Each row is a point. Before rounding, the points of a table are all equally far from one centre. They may lie mostly on one side of it. Where is the centre, to within rounding?

Points (8 x 3):
[[-38 -17 -57]
 [ -3 -23 -72]
 [-41 -17 -37]
 [ 28  -8 -54]
 [ 18  19 -64]
 [  1 -27 -67]
 [ 14 -31 -36]
 [ -7 -15 -77]]
Centre: [ -7   0 -42]

Points (11 x 8):
[[-87 -27  -8  20  31  -3 -41 -50]
 [-68  -6  39  40  24  12 -49 -20]
 [-38 -48  10  -4  -5  30  -2  -7]
 [-71 -24  11  26  32  24 -55 -16]
 [-56  18  26   1  82  18 -47 -17]
 [-18 -52   6  52  16 -51 -67 -51]
 [-30 -59  -9  30  -8  -2 -64 -18]
 [-43 -31  -7  36  63  38 -63 -27]
 [-59 -32  -4  13  63  38 -52 -32]
 [-45 -35  37  18  37  37 -57 -20]
 [-33  13  62   7  -3   4 -56 -65]]
Centre: [ -3  -2  -1   9  33 -13 -24 -38]

Points (18 x 14):
[[ 52  21 -62 -22  16   0  32  14 -24   3 -81  -9   5  24]
 [ 33  19 -59  13  57 -10  64 -30 -15  -7 -67   3  10  12]
 [ 34   0 -49  -5  35   5  39 -20 -18  10 -93  17   7  12]
 [ 17  24 -55 -34  32  -2  60 -20 -16  37 -84   9  11  14]
 [ 12  29 -67  25  29   5  23 -12 -16 -21 -64  -9  33  23]
 [ 42  18 -56  11 -19  11  26  21 -27   8 -62  -6  21  -7]
 [ 22  16 -35   6  55  30  28   2  -3  -7 -27  17  41   4]
 [ 26  45 -53 -16  17   5  61  30 -16 -10 -60 -16  31  25]
 [ 18  41 -33  40  24  -7  16 -17 -22  14 -54   6  11  19]
 [ 35   9 -44  11  38  43  38  13  -8  -9 -49   4 -19  24]
 [ 28   8 -45   2  26  23  43  -5 -18  -6 -95   8  12  13]
 [ 27  -1 -74   0  43  21  46  -5   1  -1 -57  13  27  26]
 [ 26   4 -58   5  24  19  17 -37 -26  19 -80 -21  13  -2]
 [ 41  -1 -63   0  16  -4  -2  10 -42   8 -41   9 -14  12]
 [ 20  10 -64 -16  22  17  29  -5  -5   9 -80  14  27  33]
 [ 32  -1 -44   5  28  11  20  -7 -10  -3 -73 -11  45  15]
 [ 18  34 -62  -2  30  30  30   1  30 -36 -62   5  24  21]
 [ 16   3 -52   2  30  18  38  18 -26  13 -72  17  38   0]]
Centre: [  6  20 -44 -15  20  -9  33  -3   7  -1 -39  -9  -7 -16]

Points (29 x 24):
[[ 62 -61  -9  26 -14   4   0  22 -44 -55  46  23 -38  63  -3 -13  -4  -7
   13   8  19   6  -9   4]
 [ 71 -22  19  10 -44  34 -19  26 -74 -27  31  31  22  63  -3  -9 -18  40
   16  25   2 -21 -31  27]
 [ 31 -32  19  26 -14  13 -37  56 -56  -8  20   6  -8  81   9  -6   1  -6
   13 -13  -8 -27 -48  23]
 [ 65   3  31  -5 -10 -17 -13  31 -76 -25  35   3   0  66  13 -27 -12   5
   12  19  15 -51 -15  -2]
 [ 70   7  18  34 -18  -9 -23  65 -31 -21  32  19   2  58 -28 -20 -34   5
   15   7  -1   0 -24  43]
 [ 45 -32  46  -7 -34   5   1  48 -14 -49  61  33  16  68 -18  15 -17  18
    9  26  22  -5  -6  53]
 [ 70 -37  10  26 -12  -9 -24  51 -45 -20  61  -8 -26  73  -2  -5   8  14
   30   9  -9   4   6  10]
 [ 45 -57   9  23 -19   3 -23  11 -38 -18  77  35  11  55 -25   0  -8   2
   27  25  20 -16 -15  36]
 [ 28 -51   7  21 -38   8  -2  15 -33 -30  61  44  19  69  -3  -7  13   1
   38  -6  -4 -22 -30  49]
 [ 65   2  29  16  25 -15 -38  59 -15 -14  47  49 -16  56  34  -5  26  16
   27  13  -4 -20  -6  45]
 [ 77 -16   1  29 -20   8  20  44  -1 -25  37  50 -11  61 -30   0 -15 -22
   16  17  13 -38 -26 -24]
 [ 62 -53  34   7   8  19 -26  15 -66  -6  62  61  11  33 -24 -37   9 -19
    4  26  -7   4 -14  32]
 [ 59 -45  14  15  -3 -23 -24  21 -48  -2  51  -5 -21  55  -5 -32 -28  32
  -17  42   1 -26  28  22]
 [ 68 -30  15   3  26 -24 -30  18 -27 -29  59  32 -25  70  -9  -7   8  -7
  -23  26   2 -35  -6  -4]
 [ 69 -39 -17  33  21  52   5  31 -21 -24  71   0   6  45 -12 -16 -21 -11
  -12  -9  16   7 -17  -2]
 [ 52  -6  13  23 -33  32 -34  37 -46 -48  43  42  -5  88 -15 -17 -10  -1
   13  37  10 -18 -10  21]
 [ 53 -29   1  16   1  13 -34  14 -28  -6  42  53   6  52  17 -13 -48  -6
  -13 -15   0  19 -10  10]
 [ 72 -23  27  22 -23 -12 -38  54 -11 -37  20  -4 -44  72  13 -40   3  22
  -34  44  -7 -17 -10  43]
 [ 75 -33  26   2 -17 -20  -8  32 -20 -37  80  21   0  55  14 -44 -15  -2
   21   0 -18  -3 -35  27]
 [ 70   4  12  28 -18 -14   1  19  -1 -34  63  40  -2  64 -11 -43   0 -27
   22  25  17 -11 -39  21]
 [ 70 -37  -9   7 -33   5 -18  55 -32 -18  45  17 -18  93 -10 -12 -22  11
  -13  43   4 -11 -17  -7]
 [ 49 -43  37  55  15   9   0  61 -12 -11  55  25 -23  68   3 -16  21 -10
    7   7 -12  19  -9   4]
 [ 58 -22  18  25 -49   3   6  22  -4 -38  77  29   3  33 -37   5 -17 -29
    0  35   5 -20  -9  -8]
 [ 58 -30  32   4 -36  -3   1  62 -28   4  40  25  17  69  -5 -61 -44 -24
  -14  29 -20  -6  22  18]
 [ 54 -29  15   3 -56  27  -6  21 -64  -2  37  55  -6  85  -7  -8   5  17
   12   4   4   7  -5  29]
 [ 57 -32  40  11   6   7 -37  23 -29  -4  49  29 -12  77   1 -36 -27  -1
    0 -15  11 -10 -35   3]
 [ 69 -74   4  10   8   0 -51  33 -13 -19  51  25 -17  54  -8 -19 -41   5
   14  27  -9 -20 -17  35]
 [ 64 -36   6  28 -23  19 -18  37 -38 -44  35  56   2  75 -24  -2  17  42
  -10  30  17  -5 -20   9]
 [ 95 -52  13  12  -7  19  -5  50 -44 -14  53  31   7  84  -1 -16  -5  -3
    6  10   0  15 -27  32]]
Centre: [ 43 -23  12 -13  -9  28   3  28  -4 -10  10   9   1  21   4 -23  16   1
   4  24  -5 -18  -1  22]

Points, 31 rows:
[[-44   9  -5 -19 -33   4  15  17  41  -2  13 -31  29  19 -19  37  -9 -19
  -15 -29 -19  33 -47 -16]
 [-25  33   4  31   1 -20   7  18   9  29  21 -27 -15  -2  30  38   5 -10
    6 -48  -6  26 -23 -17]
 [ -6  26  -7   4   4 -14  -9  46  17  28  10  -7  26   4  -8  27  -7 -33
   11 -27 -22  45 -37  23]
 [  0  -4   3  22  -2  -2  18  14  22  29  19   9  -9   1 -24  30 -16 -28
  -24  -4  -4  20 -48 -19]
 [ -1  21  16   9 -26  13  14  26  25  17  16 -17   2  13  -9  25  16  -1
  -15  -5 -29  30 -95 -24]
 [-10 -16  -9  20   2  25   8  14 -11  14  35 -13   7  33   5  10  31   7
   26 -20 -27  35 -66 -18]
 [-16  -1  14 -21  -7 -19  13  17  20  27  14 -22   1  13 -34  29  -4  -3
   -2 -20  15  38 -82  -9]
 [-22  18  -6  26 -13  10  -3   7  24  15  13 -15  16  21  -8  41  42   7
   -1  -6  14   4 -68 -32]
 [-24  23  -7  -7 -30   3   3  13  15  41  13  -8  -5 -10 -25  11  10 -29
  -11   3  -4  29 -74   2]
 [ -5  15  34   8 -13 -13   3  37  -1  33  28 -14  21   4 -25  26  -7  -8
  -23 -18 -33  10 -50   1]
 [-12  31  -6   1 -23 -22  -6  21  22  18  39 -16  31 -24 -12  24  19 -13
   39   2  -7   1 -49 -40]
 [-14  18  -8   6 -10  33   7  21 -18  30  24  -6  17   4   9  35  22 -26
   31 -12  12  47 -80 -23]
 [  5  16  -5  -5 -31  -4  27  33  13 -11 -11 -37   9   8   0  48  30 -23
   24 -21 -31   8 -33 -13]
 [-21  23 -13  20  30  22  15  23  36   9   4   1   1  23  -2  55   1  -8
   -2 -25 -24  36 -60 -18]
 [-33  32  17   0   3   9  18  17  19  30  21 -39  27  -3   7  38  18 -28
   18 -15 -19  46 -47 -18]
 [-32   3  13  10 -39  25  27   2  16  19  12 -40   6  14   7  14  11 -24
   23 -30   9  22 -30   6]
 [-37  27   1  -3 -14  12  26  34  14  30  37  -6 -11  11 -24   8  -1 -17
   30 -11 -21  20 -84 -14]
 [ -1  -4 -15  -5 -30  10  21  27  23  36  23  -3  -1   3 -13 -11   4 -14
    2 -29  -7  50 -69 -12]
 [ -1  42  -5 -10 -11  -9  12  25  18  26  20 -11   6 -16 -13  30  -7 -25
  -18 -39   1  45 -74 -22]
 [  7  30   2  15 -32  10   1  13   9  21  34 -31  21  10   9  15   7 -17
  -21   4 -36  32 -66   1]
 [-29 -11  20  -2 -60  -6   1  10  25  -8  20  -5  -4  -4  -7  28  18  -2
   -8 -37  15  10 -61 -41]
 [ -9   4   8   5 -45   0   7  25  14  34  22 -40  -7   3   3  19   7 -35
   -1  -6   4  20 -27   9]
 [-17  24 -11   3  18  17  33  25  26  18  28 -30   8 -12   6  37  30  16
  -27 -27 -23  16 -73  -1]
 [ -7  27  20   6  -1   8   4   2  17  38  37 -38  24   5 -24  -1   1   3
   32   2  10  33 -39 -12]
 [ -8   7  -5   7 -17  -8  28  12   7  44  36 -18   6  12   1  21  20 -24
   11  -4 -26  49 -55 -14]
 [  5  40  -6 -12 -15  10   6  23  34  22  22   6   6  27   5  42  -8 -38
   20   9 -20  15 -60  26]
 [-12   9 -25   9   7 -13  33  27   3   7  25 -32   5 -13   6  33  34 -11
  -11 -38  -9  53 -43 -23]
 [-22  20   8  12 -22 -27  17  27  -1  44  19  -5 -20  -7 -14  10   2 -23
   36 -15  -5  26 -35 -27]
 [-18  -2 -15   5 -18 -32  -7  50  -9  26  18 -29  -2 -14  -9  62  -8  -1
  -10   8 -27  24 -36  -6]
 [ -7  21 -11  39 -25  -5   7  30  22  16   2 -23  11  17 -19  29 -15  16
  -10   0 -19  26 -79 -16]
 [-15  14  -6  13 -39 -10  -9  43  44  13  29  -4   5   0   9  28  15 -27
    4 -19 -12  53 -48 -36]]
Centre: [-17  20   0 -16 -13   8   9  23   2 -10  17   8   5  -5  15  24  -5  23
   9  -4  -1  24 -35  -4]

Points (31 x 24):
[[ 33 -59 -15   9   2 -55  -1  17  22 -76  22 -57 -33  53 -29  23  37 -32
   11  67  12  30  -8 -29]
 [ 18 -61 -10 -25 -13 -59 -20  81   7 -75  13 -13 -24  10  -6  30  19 -24
  -47  46  36  23 -25 -25]
 [ 18 -58 -27  33  -7 -77  38  67  20 -61  30 -11 -29  22   3  14 -13 -15
   34  35  50   5 -24  -2]
 [ 45 -62 -31  -7  -6 -63 -20  68  13 -36   5 -41  -3  39  49  59  33 -14
   24  39  18  -1 -27 -45]
 [  0 -63   7 -11 -25 -69  18  67  13 -38  15 -39  -8  -3 -24  -9  10   2
   34  73  34  14 -23 -35]
 [ 21 -29 -39   3 -42 -83  32  37  -2 -19  11 -40  -9  29  24  11  34 -30
    2  61  45  29 -62 -54]
 [ 12 -83  -4  34 -17 -59   9  65   2 -51   0 -11 -40  52 -16   2  -1 -46
    2   7  28  38 -36   7]
 [ 21 -56 -26   5  28 -55 -17  23  24 -48  17 -45 -48  -9  29  83  29  -2
   45  76  40  35 -20 -30]
 [ 27 -20  -8  21 -38 -92   5  61  -8 -60   6  -7 -39   7  30  25  18 -44
    3  68  18  24 -43   5]
 [ 48 -39   6  12  -6 -63  -8  63  12 -61 -23 -32 -46   8  -1  36  20  -9
   -5  78  -1  26   0 -54]
 [ 59 -40   4  38 -11 -61  16  79   2 -46  24 -14 -56  35  17  23   9 -43
   26  40  -3  36 -41   3]
 [ 16 -66  14 -19 -17 -82   3  33   4 -50  46 -33 -62  19  -1  28  22 -33
    5  56  22  16 -54 -12]
 [ 16 -28  13  16 -13 -48  18  80 -10 -46  17 -26   1  23   8  23  21 -47
  -28  72  27 -16  -4 -18]
 [ 10 -39 -51  13 -14 -86   4  56 -11 -70 -11 -34 -25  24  -6  -3  21 -25
  -20  77  17  16 -37 -21]
 [ 31 -35   6  -5 -45 -60   9  79 -26 -51  21 -11 -64   5 -16  49  10  -7
   33  58  17  18 -63  -2]
 [ 34 -62  10  31 -14 -87 -32  30   2 -41  27 -35 -31   6 -10  37  44 -40
   20  39  42  10  -1   0]
 [ 51 -37 -10  24 -30 -71 -26  64 -16 -57  20 -18 -52  -6  35  30  14  -2
    4  52  -5   8 -55   9]
 [ 38 -53   3  10   7 -94  26  65  -7 -47  -3   0 -27  38 -18   9  31  16
   -1  35  43  43 -49  -6]
 [ 53 -21   8  16   7 -84   4  35   9 -41  22  21 -42  18  24  31  28 -60
   20  35  46  67 -45 -15]
 [ 65 -59 -31  10 -31 -76   2  49  -3 -54  14 -64 -36   5   9   4  26   7
  -12  36   3  12 -46 -11]
 [ 33 -39 -30  11  15 -60  33  84  15 -18  36 -19 -64  23 -25   5  20 -11
   41  11   7 -11 -65 -20]
 [ 34 -61 -31  32 -13 -76  10  41  -2 -36  11 -20 -19  36  -4  11  15 -30
   16  89  34  58 -25  11]
 [ 24 -47  32   7 -27 -75  -2  66 -12 -71   7 -24 -17  21 -18  36  63  -3
   30  33  36  15 -19 -17]
 [ 30 -51  -7  -3  -6 -64  28  50  38 -55  28 -25 -57 -26  11  55  57 -45
   29  35  28   6   5 -28]
 [ 32 -65 -21  -3   4 -71  -2  61   3 -95   4  -3 -48  -4 -25  38  16 -17
  -28  41   6  32 -58  13]
 [ 54 -43 -18  28 -22 -82  29  51  -5 -49  24 -49 -12  42   1  42  46 -22
    3  53  28  18 -17  13]
 [ 42 -68 -28  11 -39 -95  25  59 -14 -24 -14 -13 -42 -12  30  49  28  -3
    5  49  14  24  -5  10]
 [ 28 -48   5  33 -18 -31  17  82  26 -36  -2 -36 -48  32  16  47 -20 -15
  -10  50  41  22 -38  -3]
 [ 36 -28 -40  35 -38 -73   4  67   5 -64  19 -13 -22  18   7   1  52 -17
  -19  31  42  29 -33 -41]
 [ 27 -77 -21  41 -27 -39  11  82 -14 -47  12  -9   1  -7  10  57  16 -35
   29  57  45  29 -40  20]
 [ 31 -59 -35  -1 -19 -59  -1  81 -13 -52  52 -21 -32  20 -34  19   8 -31
   16  58  47  46 -44 -25]]
Centre: [  1 -17 -25  -1   7 -24   9  20 -12 -22   9 -13  -9  -3  -3  37  13 -11
  12  10  -4  37 -23 -16]

Points (27 x 24):
[[ 37 -47 -37 -64  37  51  26 -38  10 -55  42 -11 -11   3  28  51  25  10
   -9  51  -1  10 -17 -14]
 [ 43  -1 -63 -29  48 -13  19   4  35 -60  57 -43 -53 -24  27  45  49  29
  -33  41   9  12 -33 -41]
 [ 49  23 -62  -1  51  -8 -16  11  27 -25  43 -29 -68  -7   7  59  -7 -14
   48   2  -1  50  33 -74]
 [  0 -31 -19 -45  48  -2 -19   9  27 -56  -4 -10 -33 -26  13  60  28  45
  -37  29  25 -41 -11 -69]
 [-14   2 -83 -24  50   0  13  21  -6 -72   8 -46 -71 -14  45  59  34 -10
   -6  37  14   2   1 -68]
 [ 26 -23 -10 -23  11 -21  16 -39  -6 -71  12 -82  -5 -19   4  20  56  -3
    1  30  24   5   5  -2]
 [ -3 -24 -31 -52  39   9  13  -9   0 -61  12 -38 -62 -28  -1  64  11 -39
  -37  62  29  39  -3 -63]
 [ 69  19 -65 -18  64 -43  20   1  26 -33  38 -44 -42  14  -6  39  54 -23
    8  31  12  -6   1 -51]
 [ 15  22 -66 -29  19  21  -7 -42  17 -61  42 -41 -52   7  15  69  40 -38
   36  -7 -15  29 -32 -45]
 [-11 -13 -76  41  33 -23   2  18 -11 -44 -21 -44 -28 -35  21  36  49  -4
   -4  26  11  53 -10 -61]
 [-18  22 -52   7  45  15 -32  26   0 -46  -8 -20 -32   9 -18   7 -11 -69
  -32 -14  49  40  24 -25]
 [ -7  -6 -32 -20  24  -7 -43 -11   8 -77  14 -27 -55 -47  12  43  40 -49
   20  24   1  67 -13 -57]
 [  0   2 -64 -68  -7   9  -1   5  26 -33  41 -24 -14 -64  44  78 -32 -30
  -26  39 -13   8  24 -30]
 [  3  -4 -32 -24  56   7   6  18  31 -68 -16   0  34 -48  26  18 -20   6
  -10  31  18  60  21 -47]
 [  1  -2  -7 -59  54  -8  17 -25  37 -66  36 -53 -25  10  36  70  34  13
   13  47  44  43  -5 -31]
 [ 23  -9 -76 -28  48 -31  -7 -13  17 -33   6 -24 -49 -34  12  69  53  64
  -30  25  40   8 -13 -17]
 [  9 -27 -33  -6 -31  56   0   7  27 -23  -3 -53  -8   1  -3  95   4  -6
   -9  13  -8  33 -28 -58]
 [-30  15 -62  29  47   3  23 -25   3 -20  28 -30 -17  -6  26  72 -13  37
   15 -14   1  49  25 -63]
 [ 44 -42 -72 -23  43 -16  33  14  10 -59 -18 -16 -39 -14  -7  40  -6  39
  -20  22  15   7 -11 -66]
 [ 16 -25 -14 -30  18  10  -7 -35  18 -22  30 -78 -18 -50  15  52  29   4
  -20  52  -8   3 -17 -76]
 [ 17  -9 -64 -25  13  49 -21  30 -26 -46  42 -47 -17 -23 -15  71  27   6
  -17 -14  -1  17 -14 -50]
 [ 38  23 -49 -32  23  19 -14   9  28 -93  32 -33 -12 -23  54  54 -22  34
  -26   9  52  -5 -24 -23]
 [  6 -20 -78 -42  37  -5  -7 -14  20 -84  50 -29 -67 -11  34  63   9 -15
  -43  25  -6 -15  17 -20]
 [ 53 -28 -57 -19  54  17 -46 -38  49 -48  39 -46 -36 -10  -5  70  -1 -30
    9  40  19  30 -11 -44]
 [ 25 -37 -68 -19  17   9   1 -30   9 -44 -11 -28 -67 -59  39  46  25  30
   -1  -9 -21  11  29 -22]
 [ 23 -30 -40  22  51  15 -13  -3   1 -65 -17 -70  -4 -29  29  72   8   0
   30  45   4  62   1 -38]
 [ 51 -30 -62   8   1  15  -7 -30  -4 -51  24   0  -5  25   8  14  57 -13
   -7  53  22  11  27 -51]]
Centre: [  6  16 -23  -4  22  -1  -6   6  11 -16  10  -7 -33  -6  12  38  -3  -5
   7  35   4   4  -9  -4]
